Every row gives one point. The points of each table are mixes of a few directions, plus a little noise. Count the directions of each table, and those that both share. Where both have some left over, give the other angles between the two spaces (their principal angles), to ten degrees, smallest first.
In the rows, zero is written as 128.

First (6 x 2):
[[144 127]
 [180 123]
 [150 126]
 [ 21 139]
 [109 130]
 [164 124]]
Second (5 x 2):
[[ 72  51]
 [128 128]
 [164 177]
 [131 132]
 [146 153]]
Directions: first 1, second 1, shared 0; angles 60

First (5 x 4):
[[139 139 189 174]
 [110 111 122  92]
 [108 110 169 108]
 [155 154 138 178]
 [127 125  21  91]]
Second (6 x 4):
[[ 91  92  70  43]
 [131 131 133 137]
 [161 160 179 203]
 [114 115 106  96]
 [117 118 111 102]
 [154 152 168 188]]
Directions: first 2, second 1, shared 1

First (8 x 8):
[[141 116 152 140 149  42  79 120]
 [122 134 120 123 119 162 146 131]
 [121 134 116 122 117 174 153 131]
 [131 125 133 131 133 107 116 125]
 [116 138 107 117 109 206 171 135]
 [135 121 141 135 140  80 101 124]
 [143 115 152 142 150  39  78 121]
 [113 140 104 116 106 216 176 135]]
Second (7 x 8):
[[162  88 100 160 138 151 154 147]
 [120 130 131 183 115 122 129 136]
 [129 146 119  74 127 136 121 117]
 [150 106 116  99 144 140 137 132]
 [117 116 167   7 167 104 117 109]
 [113 145 138 170 111 117 123 130]
 [105 168 123 202  89 125 115 128]]
Directions: first 1, second 3, shared 0; angles 50

First (11 x 11):
[[ 91 210 186 185 165 142 121 164 109 165  96]
 [160  89 128 112 150 115 147 129 103 129 137]
 [ 83 205 152 168 118 147 101 139 141 145 102]
 [171 186 171 195 159 126 112 119  27 193  89]
 [110 158 156 151 154 136 134 151 121 141 116]
 [115  61  29  48  29 125 105  76 230  51 170]
 [139 159 112 146  94 129  95  98 116 139 117]
 [134 126 149 136 154 126 143 142 106 139 124]
 [127 118 123 119 127 128 131 130 135 122 132]
 [123  53  79  61  96 122 143 118 195  72 167]
 [155  45 122  86 161 110 176 143 123 107 157]]
Second (9 x 11):
[[ 73 176 172 171 108 121 107 122 144 151 119]
 [124  99 104 109  91 141 143 127 137 119 169]
 [164  87 104 121  73  96 107  59 107 134 142]
 [117 174 164 154 180 127 120 151 126 135  84]
 [194  71  76  83 139 128 144 120 107 105 139]
 [132 135 135 135 136 122 122 124 124 131 115]
 [ 69 210 178 148 228 177 158 241 160 123  90]
 [177  46  72  98  29  96 114  39 108 125 180]
 [105 161 149 139 167 145 137 170 140 126 111]]
Directions: first 3, second 3, shared 1; angles 40, 50

First (10 x 14):
[[129 117 126 122 141 135 164 135  86 130 118 100 153 178]
 [125 137 125 134 129 127 124 131 145 131 144 132  99 103]
 [116 149 126 140 125 122 110 134 170 129 152 143  82  80]
 [145 130 103 145 139 137 142 130 151 151 190 127  27  49]
 [107 140 146 123 119 118 109 131 133 111  95 135 178 163]
 [114 137 150 120 107 115  83 120 149 108  87 155 188 146]
 [ 76 171 130 143 147 120 160 168 138 122 144  97  96 154]
 [117 112 141 108 137 132 166 135  56 114  71  91 229 249]
 [197  73 106 118 125 149 131  91  99 152 146 139 112  84]
 [154 115 126 127 112 128  90 104 153 132 134 162 117  74]]
Second (9 x 14):
[[ 80 141 155 170 115 138 142 198 143  69  96 142 186 199]
 [116 111 141 111 117 137 136 121  97 120 111 124 175 181]
 [ 89 169 135 108 144  96  85  88 100 185 203 104 105 162]
 [161 130 110 122 139 115 109 102 137 155 140 127  96  76]
 [161 122 118 144 138 126 122 135 129 125 112 134 141 115]
 [181  87  98 141 147 155 186 138  93 139 144 108  91 106]
 [154 120 119 139 126 133 133 138 153 114 104 141 119  86]
 [133 125 116  91 116 130 131  89 171 144 134 132  51  29]
 [ 75 147 160 128 111 121 109 144 129 102 108 138 188 198]]
Directions: first 3, second 5, shared 2; angles 30

First (10 x 20):
[[145 149  74 151 116 112 112 158  81 133 145 139 115 172 136 131 122 131
  128 104]
 [ 77  86 227 113 116 170 228  73 180  78 107 156 140 112  92 146 100  91
  155 157]
 [102 104 175 116 118 153 178 100 155 102 118 149 138 125 110 135 112 113
  145 148]
 [164  71 114 113 152 140 107 115 127 157  91 114 145  71 126 109 131 106
  106  99]
 [118 210 146 185 144  71 122 160 114 144 163  74  85 139 126 152 145 127
  115  88]
 [142 128 127 173 140 106 154 138  90 143 122 108 104 125 105 140 115  81
  112  55]
 [136 167 117 138 145  97  82 149 131 153 141  86 116 115 145 126 154 152
  113 124]
 [155 114  58  98 116 141  70 144 108 137 129 156 149 145 156 104 135 165
  129 155]
 [111 176 136  77 139 121  44 130 196 142 149  98 147 103 174 106 182 217
  134 225]
 [132  69 106 121  95 169 182 114  97  93 114 198 142 168 110 128  83  97
  150 122]]
Second (11 x 20):
[[141 127 119 131 112  99 122 108 156 109 125 128 115 110 122  92 158 113
  137 144]
 [146 139  90 116 117 116 157 143 153 135  98 147 103 120 137 102 153 130
  156 122]
 [150 131 103 129 100  83 129 105 177 105 114 133  99  96 123  72 178 106
  153 148]
 [147 121 114 137 103  84 106  90 180  94 128 129 121 113 120  66 169 117
  130 138]
 [149 116 103 135 118 108 104  98 179 104 124 148 145 149 129  70 147 156
  105  96]
 [109 142 161 125 128 128 143 146  87 140 136 102  98  89 121 172 127  80
  160 182]
 [101 128 149 123 161 188 140 166  66 165 138 126 155 166 140 203  66 156
  106 100]
 [116 132 129 121 147 163 147 161  94 155 122 132 135 148 139 171  96 145
  124 108]
 [ 87 138 170 118 168 199 159 191  25 184 138 110 136 145 137 249  55 129
  126 129]
 [158 104 110 151  96  62  68  45 223  62 142 134 151 127 112  15 182 139
   97 120]
 [101 127 161 127 157 176 133 156  67 156 144 116 148 149 131 199  75 136
  111 121]]
Directions: first 4, second 3, shared 0; angles 60, 70, 90
